Each row of a before or after table is a point. One or more steps were done to the points. Then noise was added and the rows were shuffled. The steps act on columns, c1 being the first. Name the steps. A step turns or swaps two columns, mirrors them in a line or flattens them onto one, adds a multiple of one to another, or multiplies or shifts one. Angles are multiples of 10 degrees, from the lower column toward the higher: turns from -170 to 170, lines from 10 to 170 but not 90. Use the fewest steps. Two steps may share a column if one is a turn and the other turns, adds or multiplies; they go together, in the order done. Otherwise the lowest column goes first.

Before, 11 rows:
-37 -3

50 -41

58 44

5 -25

40 -21

13 -3

33 37

45 26

0 -36

29 -36

30 -27
After, 11 rows:
-37 -6

-11 33

-24 -36

55 -53

-31 -32

-4 -16

-29 -57

41 -26

32 -42

-16 -45

-24 -11
Steps: turn c1 and c2 by -80 degrees

Before, 8 rows:
-26 20 -46 38 -11 -46

-44 -28 -27 33 28 38

9 1 48 -74 5 -9

13 13 31 28 19 -14

-8 0 30 -37 41 -39

-16 -47 -44 32 12 -18

-16 -4 -22 -7 74 17

-67 -48 -15 25 16 7
After (8 x 6):
14 25 31 31 -1 5

-16 -31 -44 37 55 6

-68 -29 -16 21 56 -14

-8 33 28 -22 27 50

-43 -3 -28 18 46 -47

9 6 51 -68 4 33

-15 52 -22 -13 50 -13

-26 8 -46 52 -28 32
Steps: multiply c2 by 1.3; turn c2 and c5 by -50 degrees; mirror c4 and c6 in the line at 170 degrees

Before, 10 rows:
-76 -8 21 4 -32 -9 11 31 13

27 12 5 22 -32 -31 30 5 -45

2 25 9 49 -49 5 5 0 6

22 -5 105 30 -37 24 -13 21 -25

26 -16 -9 47 2 14 36 8 -20

-3 46 10 19 17 13 26 96 15

3 24 35 5 -5 -2 46 -16 8

9 0 -2 36 7 -22 -174 6 -10

32 -14 30 4 -44 -13 43 12 27

17 7 5 -3 -34 28 -21 7 -22
After, 10 rows:
10 77 -1 29 80 32 155 -9 6

26 -31 -3 -5 -20 48 -31 -18 10

-3 40 0 -10 -29 22 -13 15 96

25 -10 1 35 12 15 -43 -44 8

6 3 0 5 -18 4 -44 10 -14

16 6 0 -29 40 2 0 -20 5

20 -9 1 -18 39 32 -7 -24 22

-76 -20 0 9 22 0 -25 13 30

2 10 0 3 40 47 -28 6 0

33 -42 0 14 15 2 -58 27 11
Steps: turn c5 and c7 by 150 degrees; add 0.5 times c7 to c2; multiply c3 by 0; turn c4 and c6 by 80 degrees; swap c8 and c9

Before, 9 rows:
25 38 45 -10 -29 28 11 -1 -5 2 31 -16 23 -20

5 27 36 -4 3 27 -48 28 -6 17 10 -16 10 13

31 5 24 -21 30 1 -12 48 -58 7 4 -11 -5 17

29 -26 11 32 27 -10 -36 -20 -28 -34 6 3 -33 25

-20 10 -4 76 -38 14 3 -11 14 18 -27 65 41 50

-20 4 -14 39 -28 31 3 13 40 -4 -23 82 9 33

4 -23 19 0 34 -6 -24 32 -41 33 23 -19 -25 -15

10 25 27 -15 6 7 -11 -11 12 5 30 15 57 1

16 -25 55 -17 34 -23 -17 16 -27 16 -6 -20 -40 26
After (9 x 14):
25 -25 58 -27 54 -25 -43 -1 -15 16 -2 -29 -39 27

27 35 47 -24 -50 25 30 -32 5 10 28 -14 21 -21

-2 22 29 -18 7 5 -30 5 7 4 31 19 56 4

59 9 24 -48 45 3 -30 90 -35 17 5 -41 -4 16

-36 -2 -16 56 -42 26 3 189 24 -6 -19 54 8 33

-26 13 -4 85 -60 15 6 102 4 19 -29 55 40 48

18 -25 22 -14 55 -3 -61 35 -30 34 26 -38 -23 -13

2 30 37 -7 9 30 -129 38 -1 15 10 -28 9 8

38 -26 17 14 46 -15 -88 -39 -10 -31 7 16 -33 23
Steps: turn c1 and c9 by 30 degrees; add -0.5 times c1 to c4; multiply c5 by 1.6; multiply c7 by 2.5; turn c8 and c12 by -40 degrees; multiply c8 by 3

Before:
-2 22 -54 -13 -3 18 -31 8 -8 37 -14 -24 -70 21 -12 -7 0 43 21 5

-22 -17 -20 -22 8 -8 -13 10 56 46 -11 39 -39 44 -25 12 -35 35 28 -29

41 -4 47 -10 -63 -41 -4 5 -16 -18 34 -9 -15 37 -12 -3 -27 -19 17 14

54 58 49 -53 54 27 -97 88 38 -42 17 -12 21 -32 35 9 -12 53 -57 7

-42 1 37 6 -37 -29 -1 10 -18 4 44 20 -1 38 16 -15 -8 12 -3 38

-32 2 -34 -38 -33 -34 -17 7 37 14 -36 20 -55 37 20 42 1 50 10 -43

38 13 16 -55 31 61 -45 66 9 -72 39 19 29 -2 58 -57 6 48 -30 -2

-13 -32 26 5 -53 -3 4 -22 4 -11 -14 5 29 13 0 6 -37 -2 13 20

-22 -28 15 4 -22 -15 14 25 -15 -16 -17 -11 -40 28 -44 -54 23 34 14 34

-9 39 2 -57 -11 16 -27 14 10 37 -36 24 -39 32 -19 12 -13 30 -28 -40

-42 -23 -26 22 -10 -4 -4 -6 -3 -15 -1 20 -29 23 -43 -25 35 -32 29 -2
After, 11 rows:
36 13 -60 3 32 122 -54 -28 10 -71 38 5 28 -2 56 -54 -59 44 -31 -48

55 61 -70 -30 52 94 -116 -55 35 -42 16 0 22 -33 38 10 -69 54 -54 31

-15 -33 -5 -29 -56 -37 9 -19 5 -14 -15 21 31 12 -1 3 39 -4 13 4

-14 41 -52 17 -9 24 -31 -18 13 37 -37 -32 -40 31 -17 11 -7 27 -32 -91

-43 -22 28 16 -9 8 5 32 1 -13 1 7 -30 25 -44 -21 -17 -31 27 -48

-6 24 9 53 -4 26 -26 -5 -10 35 -16 -2 -68 22 -13 -3 -2 41 22 58

42 -2 -26 -41 -61 -50 -2 -24 -12 -16 32 11 -13 36 -12 -5 11 -21 18 34

-22 -27 -2 -14 -25 13 18 9 -17 -14 -17 26 -43 29 -44 -55 -34 36 13 59

-25 -14 -16 23 12 -18 -2 -32 57 46 -16 -12 -36 44 -28 12 8 33 30 -115

-43 1 -9 -35 -37 -28 -4 -15 -18 3 44 43 -1 36 15 -16 -5 12 -6 -14

-33 2 -22 49 -31 -27 -13 -6 36 14 -38 -34 -55 38 22 44 -7 47 7 -85
Steps: turn c3 and c4 by -110 degrees; turn c8 and c17 by -120 degrees; add -1 times c17 to c6; add 0.3 times c19 to c7; turn c12 and c20 by -70 degrees; multiply c20 by 2.5

Before (13 x 48):
0 14 -3 14 49 28 21 -25 11 19 -29 -1 -50 7 -54 -36 -24 13 -3 13 32 29 51
 8 16 -11 -31 1 72 12 39 4 -1 -36 29 -23 22 31 2 -18 32 7 -9 10 -9 9 35
 45

65 37 -12 -8 15 5 -3 28 -65 32 -30 32 64 36 72 -5 76 -22 7 -60 -49 36
 -51 38 25 -30 -2 -10 -38 12 67 -40 -70 51 -42 -71 20 -2 61 -48 -7 -19 6
 32 19 6 -62 122

37 23 10 15 -42 58 -17 9 27 -24 85 49 -19 53 3 5 66 -12 -6 5 -29 -59 -15
 -7 28 56 32 63 -6 9 8 -75 -70 57 -4 12 -52 54 -38 -50 -22 -39 -43 25 18
 70 62 -41

-17 -76 -14 -20 32 8 20 -15 59 24 -13 -3 -57 -47 -14 15 34 31 36 11 30
 64 11 -7 20 -28 -11 -38 19 6 23 9 26 -32 -11 12 10 27 -14 -17 3 34 0
 -11 -20 19 16 9

17 -23 -34 16 24 27 44 -25 10 -4 -81 -7 -52 -7 27 19 37 -12 -9 -11 -24
 11 30 -25 -6 13 -33 -28 35 -9 -23 -12 4 -39 26 -5 12 27 -13 -27 6 49
 -11 -10 -36 -12 47 17

9 -47 -26 21 20 -15 6 -28 28 35 -79 2 -14 -68 30 -41 37 3 -15 2 40 10 8
 -7 22 -6 -25 1 51 49 30 14 41 -42 26 -28 15 -22 -38 -36 60 33 -12 -17
 -40 17 -16 36

54 61 29 -6 -4 20 15 15 19 -24 53 5 -22 6 9 -21 57 33 -2 17 -29 -31 -69
 -3 -4 26 -42 69 -10 14 -27 -48 -77 -26 -5 -20 -51 49 -33 -75 15 5 -24
 34 0 62 -16 -67

-24 -21 -18 -1 55 14 14 -1 57 41 -32 -17 -17 -5 29 -4 -47 13 5 14 26 -13
 14 13 32 -12 29 -1 29 -16 0 5 36 -60 41 -27 8 6 12 -35 40 18 -20 -17 4
 -3 29 1

-17 -23 -34 33 11 -10 34 38 30 34 -45 -5 -28 -57 -12 -34 -4 -38 6 17 12
 43 37 24 18 -28 -12 -3 25 10 -8 -30 4 -83 26 -29 -40 -20 -17 -8 -9 32
 -43 18 -21 14 41 19

30 123 66 17 7 8 25 21 13 -21 81 41 -26 83 -21 39 67 48 -30 43 -30 -53
 -16 41 50 31 -13 81 -21 1 -13 -38 -50 15 19 -40 -40 0 -63 -56 -30 -39
 -81 -20 -28 38 20 -5

35 -7 -31 3 30 16 54 -31 28 -14 -65 16 -7 -67 -44 13 4 1 -28 14 21 6 41
 10 -5 12 -22 -11 6 -5 -1 -7 25 -44 -11 -45 -9 -3 26 13 -25 -19 -20 -26
 30 24 13 8

38 26 -1 38 5 24 14 17 12 -27 34 -4 7 70 -2 4 53 35 -7 1 1 -11 -29 64 66
 21 -40 23 -20 20 3 -36 -62 -6 2 -2 -18 39 -93 -89 -24 -60 5 -3 20 52 -7
 -47

-57 -40 -7 12 31 47 19 -5 -15 6 -36 2 -26 -22 -25 -26 -4 1 -38 39 -14
 -13 31 -12 17 -28 -20 -31 2 -33 39 -5 10 -28 25 -18 18 -14 -1 -25 4 22
 -11 -15 -28 35 9 15
After (13 x 48):
-21 -4 -12 4 54 26 21 -1 38 38 -45 -24 -18 -9 27 -9 -38 9 3 -14 29 -17
 16 21 30 -16 26 6 27 -17 -1 -12 19 62 37 -32 -41 8 5 -27 42 23 -22 -16
 11 0 -18 0

38 62 9 16 -52 13 -14 8 14 -19 92 51 -12 48 0 1 59 -5 -4 61 -31 -53 -55
 61 25 62 34 66 -3 14 11 -43 -5 -90 1 11 -32 54 -38 -52 -18 -39 -41 21
 15 69 -17 -40

34 4 -33 -2 26 21 54 -35 4 -10 -58 22 -5 -71 -43 15 14 -1 -32 -5 19 13
 13 7 -9 8 -28 -9 8 -9 -10 -17 16 54 -4 -48 -52 -7 25 8 -25 -21 -20 -25
 27 26 -12 12

-17 -22 -37 31 9 10 36 35 -10 31 -45 -3 -30 -58 -14 -44 5 -36 8 23 7 47
 -16 29 17 -24 -17 -4 23 6 -9 -29 60 57 25 -30 -61 -21 -19 -15 -12 29
 -44 21 -21 12 -35 13

-51 15 0 12 32 58 21 0 -18 9 -32 8 -26 -25 -29 -29 -2 5 -39 -12 -16 -13
 37 19 18 -24 -19 -34 3 -36 37 -33 13 27 24 -17 -7 -10 -4 -24 9 21 -11
 -10 -29 36 8 17

15 7 -31 24 20 34 41 -26 -10 -5 -74 -7 -48 -12 26 16 50 -15 -10 18 -25
 12 20 52 -7 10 -36 -28 31 -15 -21 -1 28 30 25 -7 -23 25 -11 -30 10 45
 -14 -7 -37 -17 12 20

58 57 24 -3 -2 -32 11 15 34 -33 69 6 -19 2 7 -19 43 34 0 29 -29 -35 -78
 -26 1 24 -47 78 -8 17 -27 -39 74 -39 3 -23 14 58 -32 -79 12 7 -29 30 -2
 63 3 -62

9 -43 -22 25 23 29 -2 -28 20 39 -74 3 -15 -70 29 -34 50 3 -18 -15 41 5
 18 -12 24 -2 -17 -4 50 55 27 5 8 61 23 -27 -16 -28 -38 -43 60 36 -13
 -18 -41 18 13 31

-3 29 0 16 50 8 19 -20 -10 16 -36 -6 -44 -3 -53 -31 -21 11 -1 -12 36 28
 42 31 15 -14 -30 8 72 14 43 -6 32 23 27 -24 -31 33 2 -16 34 5 -12 14
 -11 13 -25 43

41 30 -1 41 -3 -6 10 23 11 -23 48 -7 7 70 -5 9 45 33 -10 31 1 -14 -28
 -26 72 15 -38 22 -22 17 0 -14 47 -45 0 -7 0 37 -89 -90 -21 -58 1 -5 19
 50 -53 -50

-18 -43 -13 -22 27 66 22 -16 36 25 -9 1 -51 -43 -13 15 39 28 39 -8 27 62
 13 17 17 -30 -13 -36 15 8 20 -11 5 41 -9 8 -42 32 -12 -21 4 31 -1 -10
 -22 13 0 15

27 82 68 10 7 -89 24 14 12 -24 92 42 -23 83 -27 40 50 48 -22 15 -31 -56
 -44 6 51 34 -18 85 -22 -2 -15 -56 26 -49 20 -43 -11 1 -59 -52 -30 -39
 -76 -23 -29 35 -50 -2

64 23 -12 -13 13 -21 -5 35 -11 33 -17 34 68 38 77 -8 87 -22 5 58 -45 33
 -6 -71 25 -26 -2 -11 -39 13 71 33 6 -90 -45 -73 88 -1 60 -45 -6 -22 6
 34 17 14 -14 118
Steps: turn c2 and c6 by -50 degrees; turn c23 and c37 by -60 degrees; turn c9 and c37 by -40 degrees; turn c11 and c17 by -10 degrees; mirror c20 and c32 in the line at 120 degrees; turn c24 and c47 by -110 degrees; turn c33 and c34 by 130 degrees

Before (13 x 64):
-48 21 55 13 -40 -2 29 3 60 -10 -62 -3 52 57 -29 6 -19 8 41 39 31 18 -6
 -39 15 11 63 -11 2 -55 -55 47 -26 47 11 -71 15 -8 -46 -59 3 41 0 81 32
 28 -65 51 -14 -41 -1 -8 -23 -1 -20 35 -33 -50 53 -6 61 -10 8 -58

-27 -15 -22 9 39 -55 -15 -5 -14 -31 13 31 -55 -6 -3 29 -39 38 -7 -44 -20
 10 -30 9 -8 10 66 -11 -59 23 20 19 -15 -19 -7 -7 -46 -59 25 19 40 49
 -44 -14 -12 -31 -41 -44 22 -29 25 48 11 -6 -3 -49 -14 23 -24 47 -10 2
 -30 20

34 -23 -4 11 22 -17 -1 -9 -25 -90 -15 1 -67 25 -56 25 36 13 -26 -23 -10
 -30 16 -8 -38 -3 -29 -31 28 -8 -17 12 47 -42 -11 -28 40 35 17 13 -23
 -39 32 -57 -49 25 40 -15 -38 45 9 37 45 33 8 -13 34 39 -5 -34 26 35 73
 -3

57 -23 6 -24 14 46 -10 21 36 5 -15 -8 39 -5 0 -6 15 64 70 6 22 36 -65 34
 17 -33 1 4 40 -4 4 18 -19 26 22 -8 -32 -35 19 17 42 20 9 17 36 6 -41
 -41 7 -32 12 42 -25 7 -72 -11 -62 -26 25 2 -64 -2 -31 40

25 11 41 -26 -52 34 30 -18 76 21 -37 -51 24 41 -37 -22 39 -7 -17 14 31
 -26 30 -27 1 -37 -1 -51 21 -61 -11 5 34 -25 -9 -80 50 -25 -38 -65 -50
 -7 38 17 -43 62 15 11 -50 16 -56 -6 11 14 -1 22 14 26 31 -78 40 13 14
 -70

29 24 -5 -60 -11 26 -23 50 56 4 -9 8 8 -37 -38 -36 6 48 64 -6 3 17 -30
 35 35 -13 -11 -5 27 -27 39 55 2 15 10 -5 -11 -31 35 18 25 15 30 37 32
 -14 -26 27 9 -78 24 53 -12 20 -35 12 -38 -31 28 41 -20 -20 -2 -14

-23 0 5 31 24 0 -52 8 -6 -23 3 68 6 -7 23 -19 -44 32 2 -1 -21 32 -19 44
 31 6 56 12 -8 21 20 2 -25 -39 11 11 -25 -37 73 8 55 45 1 -8 18 -24 -62
 -49 -4 -19 24 50 20 -14 10 -19 -46 -11 -14 11 -33 13 30 -3

-30 1 23 44 -45 -57 59 21 48 12 -84 22 4 42 12 8 -1 11 38 73 55 27 0 -6
 69 6 52 -1 -30 -84 -14 12 -20 49 35 -51 22 -18 20 -56 -12 57 -14 47 25
 1 -43 11 -12 -51 -38 1 -24 -17 -15 35 -23 -25 26 11 37 -8 -29 -46

-10 -17 -23 36 0 -63 0 16 -10 -72 35 21 -24 27 -62 11 -27 11 -27 -30 -45
 -56 -20 13 -29 41 61 -19 -20 10 28 -21 -1 -23 -22 -42 29 12 37 32 -16
 24 -22 -32 -25 -21 3 -48 26 32 -4 7 51 12 57 -54 -9 16 -53 15 -34 44 38
 22

-43 7 -19 29 27 -53 -27 -28 -18 -50 -14 12 -25 23 21 -11 2 46 13 -3 -4 8
 2 -18 -52 47 73 -22 -44 18 26 8 9 -32 -33 -43 19 -33 51 61 10 1 -10 -30
 -14 -44 -10 -60 58 2 13 6 15 -7 48 -32 -3 10 -18 7 -35 44 14 -21

12 15 26 -40 20 -14 28 -5 21 -11 -17 -57 -5 36 -88 25 96 7 -63 17 -4 -59
 35 -39 -38 -11 9 -34 11 -14 -13 -34 58 -12 -2 -23 39 32 9 -46 -16 -53
 49 -12 -58 35 32 45 -20 25 -56 2 46 55 6 9 1 20 40 -48 17 49 65 -21

-18 2 19 -16 31 -25 40 -27 -16 -46 37 -9 -8 39 -105 19 17 -18 -15 -7 -6
 -39 19 -1 -39 30 10 -70 -22 -33 -11 -22 46 -12 -42 -9 23 39 20 11 -29
 -41 52 -20 -48 -1 -1 -44 -18 54 -46 18 38 52 11 -5 66 46 18 12 -2 27 82
 -37

17 40 -1 -54 -16 12 -15 33 14 20 -24 -19 26 -28 -27 -8 30 63 46 5 20 38
 -22 63 13 -52 -12 -8 19 17 16 31 9 5 34 -51 -35 -25 0 -1 22 38 64 19 7
 19 -4 -38 1 -9 25 60 -24 13 -2 20 -57 -54 50 8 -29 -57 -3 35
After, 13 rows:
10 17 13 -45 21 -19 23 -8 22 -11 -2 3 -16 29 -87 24 92 -4 -73 17 -6 -60
 42 3 -33 -6 10 -40 12 -13 -17 -37 58 -14 23 -21 40 31 12 -50 -24 72 46
 -9 -56 -18 37 42 -21 19 -52 14 -3 53 -60 12 1 20 39 -41 24 44 60 -18

-11 -5 22 -12 36 -18 40 -28 -13 -47 -49 -2 -8 42 -104 30 15 -18 -8 -6
 -10 -46 18 -1 -36 38 13 -75 -37 -31 -5 -27 37 -6 -7 -8 19 40 18 9 -23
 59 46 -31 -50 4 2 -45 -13 50 -47 20 -5 63 -11 -9 72 44 19 9 -8 33 88
 -35

33 21 -7 -65 -7 19 -29 53 58 1 20 -35 15 -33 -41 -42 1 50 63 -8 4 10 -30
 7 32 -22 -7 -3 50 -35 39 58 6 10 6 -4 -21 -37 28 19 18 -26 32 39 31 7
 -18 32 16 -78 26 49 3 19 4 12 -46 -35 28 46 -21 -30 -5 -16

-22 -16 -20 0 44 -50 -13 -7 -8 -35 -12 0 -57 -1 -4 24 -48 41 -7 -44 -19
 12 -31 -5 -8 17 65 -14 -47 30 24 18 -23 -27 -2 -8 -39 -56 23 23 40 -27
 -45 -39 -6 36 -46 -42 18 -25 31 47 34 0 23 -49 -16 24 -26 45 -6 5 -33
 27

-57 8 -24 28 20 -51 -31 -27 -20 -53 -21 56 -25 28 24 -14 -1 44 9 -2 0 10
 0 -1 -49 57 80 -23 -53 16 23 5 10 -32 35 -39 15 -31 52 67 12 -2 -15 -45
 -10 46 -10 -55 57 5 11 7 0 -5 18 -35 3 19 -23 11 -36 39 18 -20

30 -23 -10 7 20 -12 -6 -11 -30 -101 -2 3 -64 26 -54 36 42 15 -24 -21 -5
 -33 11 4 -26 -1 -28 -30 44 -6 -20 11 56 -48 13 -28 42 41 17 15 -23 66
 39 -43 -47 -7 35 -10 -31 52 12 37 5 39 7 -8 31 31 -2 -33 22 34 72 3

-25 0 23 52 -47 -54 60 17 46 7 78 -10 -1 44 10 3 -1 10 39 71 56 29 5 -5
 74 4 49 -5 -27 -79 -9 10 -22 47 56 -53 22 -21 24 -59 -10 -52 -20 30 22
 -18 -48 13 -9 -51 -32 -3 35 -15 19 38 -12 -23 32 7 42 -6 -28 -53

0 -12 -20 31 0 -63 4 22 -1 -70 -34 61 -22 26 -65 10 -22 13 -27 -34 -42
 -55 -16 -1 -28 42 62 -17 1 10 28 -26 -3 -22 -16 -46 34 23 37 37 -22 19
 -18 -38 -17 36 -2 -48 28 28 -7 7 43 12 24 -52 -4 16 -53 16 -42 54 41 18

-44 20 60 13 -42 -3 27 2 57 -17 43 -13 53 54 -28 10 -17 17 43 35 21 13
 -2 3 14 1 56 -6 -25 -57 -57 42 -27 51 48 -79 16 -1 -46 -60 -4 -39 -2 81
 36 -39 -68 54 -13 -45 -2 -10 25 -8 -3 40 -26 -56 52 -5 63 -7 8 -56

61 -30 2 -28 6 46 -10 18 44 6 24 -79 44 -6 -2 -8 24 64 66 5 25 42 -65 8
 18 -33 3 -1 43 -10 2 11 -22 26 -4 -11 -28 -38 17 16 40 -30 7 30 45 -12
 -40 -42 7 -32 17 41 3 5 -13 -10 -62 -30 27 7 -65 1 -28 38

27 9 45 -24 -50 36 32 -19 80 20 10 -2 25 36 -37 -22 43 -2 -19 10 34 -29
 31 4 -1 -35 5 -51 -5 -59 -4 6 35 -18 36 -77 56 -19 -35 -62 -52 24 36 26
 -36 -49 15 16 -51 19 -65 -10 14 15 -53 31 11 32 31 -72 39 9 12 -72

-20 10 1 30 24 4 -56 15 -12 -17 7 12 6 -7 31 -20 -46 37 -2 -1 -20 32 -16
 -3 31 2 55 20 10 14 24 1 -24 -39 -2 10 -28 -41 68 7 54 -26 4 -10 16 33
 -66 -52 -2 -23 14 42 36 -11 70 -15 -51 2 -10 15 -33 5 26 -6

19 36 -1 -51 -14 18 -22 23 15 20 40 -5 25 -30 -28 -10 34 63 50 1 24 33
 -15 -2 5 -53 -5 -11 32 14 17 30 9 0 7 -52 -32 -25 -1 -3 21 -31 61 15 11
 -26 -9 -41 6 -15 29 61 21 16 -23 15 -53 -53 47 7 -34 -56 3 28
Steps: turn c29 and c44 by 20 degrees; add 0.7 times c8 to c29; turn c11 and c35 by -120 degrees; swap c12 and c55; multiply c24 by 0; turn c46 and c53 by -160 degrees; turn c42 and c53 by 130 degrees
